Each row of a before or after table is a point. The points were changed in one or more steps. Then noise was added and the rows were shuffled. The steps act on columns, c1 being the first. What was done? A step turns or swaps two columns, mirrors them in a line or flattens them onto one, adds a multiple of one to another, or multiplies or shifts one. Angles are multiples of 10 degrees, from the lower column toward the higher: turns from -170 to 170, lines from 10 to 170 but not 90. Use the fewest steps. Two steps may share a column if one is a turn and the other turns, adds or multiplies; they go together, in the order done. Otherwise the lowest column goes first.
(in the rows, 128 means zero)

Before:
[[160 133  91]
 [148 117  93]
 [162 130 101]
 [ 82 144 139]
 [ 93 183 149]
 [ 99 146 171]
 [ 84 137 127]
 [164 132 105]]
After (8 x 3):
[[160 105 156]
 [ 97  80  70]
 [ 81 117 122]
 [159 114 150]
 [ 99 128  69]
 [164 108 143]
 [146 122 169]
 [ 78 117 105]]
Steps: multiply c2 by 1.3; turn c2 and c3 by -150 degrees

Before:
[[ 54 181 103 146]
 [ 87 181 203 124]
 [104 123 116 161]
 [177  94 126 139]
 [159 147 138 109]
 [ 87 120 128 129]
 [152 195  82  95]
 [103 118 131 121]
 [105 118 109 110]
 [151 149 159 147]
 [115 103 210 125]
 [ 94 121 165 171]]
After (12 x 4):
[[200 179 128 143]
 [119 145 123 112]
 [182 123 128 116]
 [138 118 122 148]
 [ 91 150 131 125]
 [169 120 129 141]
 [ 89 199 131 142]
 [157 184 126 144]
 [145 121 130 143]
 [ 92  95 131 104]
 [163 124 126 115]
 [137 107 127 136]]
Steps: turn c1 and c4 by -150 degrees; multiply c4 by 0.7; multiply c3 by 0

Before, 12 rows:
[[ 87 126 187 143 130 123]
 [ 86 143 110 133  91  99]
 [110 151 186 110 133 164]
 [151 128 126 164 130 102]
 [140 156 144 107 122  98]
 [109 111 178  96 122 137]
 [131 119 133 154 149 119]
 [128 131 112 136 112 163]
 [119 123 124 155  83  93]
 [114 177 125 112  88  98]
 [146 152 170 137 101 129]
 [108 161 123 117  96 155]]
After, 12 rows:
[[167 127 247 138 129 131]
 [152 148 115 133  98  89]
 [131 118  99 144 112  93]
 [126 120 138 142 148 136]
 [147 109 229  99 124 122]
 [104 135 125 164 131 154]
 [141 185 122 134  91 142]
 [108 149 213 151 102 120]
 [136 133 117 180  82 161]
 [168 152  93 150  92 150]
 [145 138 244 107 134  82]
 [115 163 163 111 120 148]]
Steps: multiply c1 by -1; mirror c2 and c6 in the line at 170 degrees; multiply c3 by 2; add -0.5 times c5 to c4

Before (8 x 8):
[[143 129 141 140 130 158 130 185]
 [159 121 136 130 116 143 176 120]
 [125 102 131 148 112 113 127 166]
 [104  77 127  35 123 136 116 113]
 [141  76 133 147 126 158 116 116]
 [138 149  91 140 151 155 141 127]
 [160  77 128 126 140 107 126 117]
 [161  97  95 135 119 149 116 124]]
After:
[[ 67  84 128 210 106 168  93 153]
 [222  74 130 135 121 106 161 158]
 [173 130 139 108 131 148 143 223]
 [157 139  92 107 157 149 150 167]
 [224 105  93 113 105 146 153 166]
 [170  79 132  99 108 148 132 157]
 [196 128 135 120 113 143 204 162]
 [120 108 133 117 105 109 126 205]]
Steps: multiply c1 by 3; turn c1 and c7 by 20 degrees; turn c2 and c5 by 20 degrees; mirror c4 and c6 in the line at 100 degrees; shift c8 by 40

Before, 8 rows:
[[136 124  77  88 141 136 148 123 148]
 [166  97 111 106 136 106 133 151 132]
 [113  81 152 151 146 181  90  80  86]
 [102  79 144 170  79 180  91  89 105]
 [165 119  96 131 152 155 178 149 140]
 [123  98 133 184 122 143 108  58 113]
 [170 154 123  99 146 136 138 148 167]
 [120 119 121 114 163 122 175 152 169]]
After, 8 rows:
[[121 163 126  96 153  94 139 148 177]
 [ 97 167 149 112 151  46 130 131 134]
 [ 97 122  71 133  58  83 112 133 106]
 [154 169 158 123 149  76 167 140 138]
 [ 82 113 105 151  84 121  86 153  90]
 [ 81 101  87 144  81 120 106  88  92]
 [125 137 170  77 125  77 150 141 149]
 [120 119 143 122 156  62 169 159 174]]
Steps: swap c1 and c2; turn c3 and c4 by 90 degrees; mirror c5 and c8 in the line at 40 degrees; shift c6 by -60; swap c7 and c9

Before (14 x 11):
[[124 131 154 108 119 135  99 141 118 149 116]
 [115 112 152 158 122 121  95 131 125  95 110]
 [100 151 140 146 108 112  97 154 176 152 135]
 [101 120 183 138  88  97  98 147 148 124 121]
 [117 149 130 133 130 104 106 153 169 135 149]
 [135 116 105  99 115 124 134 129 128 130 127]
 [141 131 139 113 113 113 109 114 114 124 146]
 [140 153 124 113 104 142 152 134 115 124 158]
 [144 123 122 131 131 121 134 101 120 131  96]
 [147 133 125 123 112 113 133 146  97 147 142]
 [ 89 130 157 151 123 105 102 115 143 129 126]
 [114 114 129 130 159 110 153 110 104  90 116]
 [165 133 159 116 126 128 125 133 131 149 128]
 [134  92 116 134 150 136 144 106 125 134 129]]
After:
[[104 148 129 136 135 117 117 153  96 111 182]
 [112 131 141  98  83 142 119 117 138 140 175]
 [110 149 139 164  68 101 115 154  97  96 146]
 [120 114 155 189 108 116 112 131 116 149  83]
 [110 133 124 119  79 147 129 144 166 130 162]
 [127 134 158 106 121 165 128 132 136 111 129]
 [108 114 129 133 221 114 139 109 131 165  98]
 [124 114 106  72  90 136 130 130 129 122 124]
 [137 133 154  88 100 122 116 140 147 117  99]
 [119 123 123 133 138 144 131 101 137 126  47]
 [100 119 184 149  11 104 119 147 108 117 109]
 [139  92 114 140 193 133 135 109 134 107 131]
 [105 131 157 175 113  88 117 115 114 120 124]
 [143 153 123  98  53 141 136 135 137 149 204]]
Steps: swap c1 and c6; turn c9 and c10 by -150 degrees; add 0.5 times c2 to c10; multiply c4 by 2; multiply c5 by 3; multiply c7 by 0.4; multiply c11 by 2.5

Before (13 x 12):
[[ 99  85 128 135  96 162  76 137 169 122 125 134]
 [132 153 124 148  98 100 138  99 130 128 133 125]
 [115 128 168 139 142 117 130  79 142 128 130 124]
 [118 103 129 130 129 105  91 116 121 133  98 113]
 [109 136 135 103 138 113 148 163 125  93 163 144]
 [139 164 138 102 143 100 118 133 125 147 180 148]
 [145 150 133  86 137 103 161 112 146 129 122 167]
 [121 127 106 138 141 156 103  99 152 121 107  96]
 [188 139 142 134 152  93 158 116 110 122 168 158]
 [158 140 143  88 128  84 131 118 148  96 167 128]
 [136 104 115 120 132 103 156  71 119 149 158 119]
 [ 86  91 118 152 128 127  88 168 202 132 119 107]
 [ 78  94  95 154 134 125  71 107 174 105 117 138]]
After (13 x 12):
[[131 152 124  55  96 171 154 101 125 126 131 130]
 [ 79  93  95 105 112 113  50 108  79 118 121 105]
 [123 126 110 189 129  67 125 100 106 122 104  91]
 [187 143 145  43 159 192 146 110 135 143 171 166]
 [156 141 144  50 135 241 138 121  90 140 165 130]
 [138 161 137  80 151 197 135 132 142 112 175 143]
 [143 154 136  96 144 209 150 108 117 114 124 179]
 [113 126 165  97 172 138 134  79 122 115 129 123]
 [138 100 117  74 123 180 142  69 149 121 157 136]
 [ 99  83 125 204  95  59  50 137  92 108 126 108]
 [111 132 134 108 141 178 145 160 106 156 162 152]
 [117 100 134  74 134 171  83 117 138 131  96  93]
 [ 91  90 114 109 123 113  82 167  70  76 119  91]]
Steps: turn c7 and c12 by 30 degrees; add 0.7 times c2 to c7; add 0.7 times c3 to c5; multiply c6 by 3; turn c4 and c6 by -130 degrees; turn c9 and c10 by -140 degrees

Before, 11 rows:
[[113  89 119 156 139 158 138 125 131 102 150 129  97 145]
 [140 119 114  93 145 132 164 100 159  91 136 151 157 102]
 [132 130 103  78 145 161 147 161 137 106 124 148 163 128]
 [151 120  98  94 108 105 188 181 129 176 153  86 166 186]
 [126 122  83 119 178 148 133 119 148 120 175 125 108 100]
 [ 89 108 181 137 144 134 189 151  85 174  97  92  93 167]
 [106 131 153 136 103 109 183 176  89 149  90  75  87 144]
 [119 106 157 133 146 144 120 136 120 117 161 112 126 113]
 [135  85 124 127 146 131 148 151 134 136 152 153  99 105]
 [153 116 102 122 126 174 151 111 114 137 166 132 110  97]
 [153  82 104  73 142 147 123 109 162 115 111 124 128 108]]
After:
[[115 121  84 113 150 114  83 118 177 108 142 110  93 126]
 [157 131 152 160 172 123 171 175  73 181 133  82  80 132]
 [115  90 119 155 141  97 120 124 147  63 140 125  85 150]
 [122 106 157 137 127 109 109 137 149 100 156 121  97 121]
 [148 109 180 148 191  95 134 151  77 242 142 107  78 175]
 [100 130 100  95 152 110 119 162 128  74 118 140 171 136]
 [121  85 124 140 153 131 118 150 151 148 139 151  89 114]
 [ 99  82 105  64 128 135 115 109 137  96  91 116 166 115]
 [118 119 113  79 168 134 124 100 154  37 110 149 177 110]
 [ 76 118 103 113 150 118 138 110 150 150 162 125  74  95]
 [130 119  98 121 177 159 168 182 147 248 144  76 152 176]]
Steps: turn c1 and c6 by 130 degrees; add 0.3 times c3 to c12; add 0.5 times c8 to c4; add 0.5 times c5 to c14; turn c5 and c7 by -70 degrees; turn c9 and c11 by -50 degrees; add -1 times c11 to c13; multiply c10 by 2.5

Before (13 x 18):
[[115 105 126 174 100 149 161 108 108 116 111 158 119 143 136 131 105 124]
 [119 138 113 167 114 102 119 145  66 127 107 138  85  66 149 148 108 169]
 [116 103 138 107  88 133  94  82 189 160 139 118  85 103 157 113  93 124]
 [154 135 144 147 146 167  71 153 163 133 139 131 147 108 163 175  88 139]
 [103 166 142 144 172 156 107 100 155 208 150 153 113 132 169 131 134 111]
 [132  92 141 120 185 164 120  92  99 121  87 121 142 147 118 122 190 198]
 [210 125  85 129 144 160 140  89 118 141 109 159 133 156 150 145 135 141]
 [110 136 157 127 113 159 126 144 105 123  96 126  98 171 177 129 185 133]
 [151 186 129 136 177 128 133 131 120 178 140 123 116 136  58 148  88 106]
 [106 100  87 112 144 142 100  99 107  99 110  95 146 120 133 153  95 145]
 [136 103 113 134 149 109 154  98 118 158 104  86 126  96 119 169 135 146]
 [143 134 114 142  43 173 112 103 137 107  83 108 109 108  58 211 159 171]
 [159  95 153  78 140 188 163 150 137 157 109 152 164  71 104 111 145 134]]
After, 13 rows:
[[149 103 139 105  88 135  93 172 151 158 113 125  84 101 158 104  92 125]
 [133 140 114 166 115 102 118 109 103 127 147 141  88  67 149  84 108 170]
 [ 94  96 153  89 138 189 163 109 132 157 158 132 166  69 103 179 144 134]
 [125 103 116 167 150 110 154 159 125 157 104 170 127  96 119 151 135 146]
 [154 100  86 141 143 144  99 155 120 100 107 160 145 117 132 122  95 146]
 [144 105 127 155 102 148 161 145 119 117 161 129 119 142 135  67 106 125]
 [157 168 140 139 173 157 110 151 137 208 138  95 113 131 169 119 134 111]
 [131  91 141 121 185 164 121 164 115 121 143 167 142 146 120 195 191 198]
 [106 187 129 148 175 126 132 128 124 179 118 121 115 136  58  89  88 107]
 [ 99 137 144 179 147 166  70 108 143 132 125 117 146 107 164  96  86 141]
 [117 133 115 206  46 176 110 155 132 108 134 176 112 107  57 188 156 172]
 [143 138 156 128 111 157 127 109 118 124 141 157  96 171 176 187 185 134]
 [ 55 126  84 144 144 159 140 180 123 144 165 129 134 154 150 143 136 142]]
Steps: turn c1 and c8 by 170 degrees; turn c4 and c16 by -60 degrees; add 1 times c17 to c16; multiply c9 by 0.4; turn c11 and c12 by -120 degrees

Before:
[[126 116 142 135  96 113 101 132 120 132 125 132 155 152 155 150 143 156
  179 145]
 [148  82 110 130 117 127 129 104  84 107 102 146 160  88  83 133  93 134
  110 127]
 [ 76  84 189 144 197 136 123 167 103 113 115 172  76 119  89 130 152 163
  104 140]
 [127  82 153 104 107 108  73  78 120 117  79 140 149 156 163 112  95  62
  127 107]
 [108 102 153  95 132 171 111 160 120 121  65 154 145 112 167 196 152 117
   43  92]
 [ 99 135 105 148  86 154 103 116 134 101 131 143 150 174 167 122 141 157
  113 156]
 [121  89 102 189 121 130 122 149  98 134 154 126 139 135 103  74 175 107
  120 128]
 [120  72 132  86 108 116 124 128 141 110 152 143 115 200  70 140 159 118
  103  85]
 [189  85 151 152 136 140 144 120 106  58  95 185 125 105  81 113 125 173
  108  92]
 [101 105 132 135 135 139 144  68 108 121 129 176 181 134 140 151 162 111
  135 154]
 [112 111 112 126  67 159 137 169 156 153 118 111 175 116 133  65 113  61
  120 123]
 [133  49 128 146 162 144 142 103 108 149  87 124 115 162 146 136 121 115
  148 118]
 [ 88 118 129 198 126 118 127 134 152 121 178 121  84 171 149 136 124 140
   66 118]]
After, 13 rows:
[[147 129 133 109 118  81 144 120  84 119 103 158  99  82  82 132 101 135
  107 126]
 [100 101 133 108  86 134 158 169 135 102 131 150 127 158 166 122 150 157
  113 156]
 [ 74 120 192 118 197  86  98  94 105 108 115  84 172 148  89 130 128 163
  103 139]
 [133 111 123 151 164  49 108 170 110 117  90 128 129 139 148 136 121 115
  148 117]
 [123 127 125 153 123  90 139 116  96  74 155 136 123 148 104  75 181 106
  119 127]
 [109  87 161 110 131 101 154  92 121 156  66 108 127 137 167 198 143 118
   43  92]
 [110  95 105 150  69 113 151  88 153 139 117 142  86 144 135  65 119  61
  119 123]
 [ 89 136 121 147 125 116  99 148 150  60 178 127 163 165 150 136 122 142
   66 117]
 [123 140 149  94 109  72 126 173 141 162 153 119 139 182  70 138 156 118
  103  87]
 [100 118 178 123 135 106 148 177 110 118 128 132  78  93 143 150 161 109
  133 155]
 [124 145 136 133  95 114 167 139 121 125 125 111 124 149 156 149 137 157
  180 146]
 [126 147 144 110 107  82 182 183 120 144  78 121 146 117 163 114  87  60
  127 107]
 [188 116 188  69 137  86 114 117 106  80  94 128 121 103  81 112 119 173
  106  92]]
Steps: turn c2 and c6 by 90 degrees; turn c3 and c17 by -20 degrees; turn c3 and c12 by -70 degrees; turn c4 and c10 by -70 degrees; turn c7 and c13 by -140 degrees; mirror c8 and c14 in the line at 70 degrees
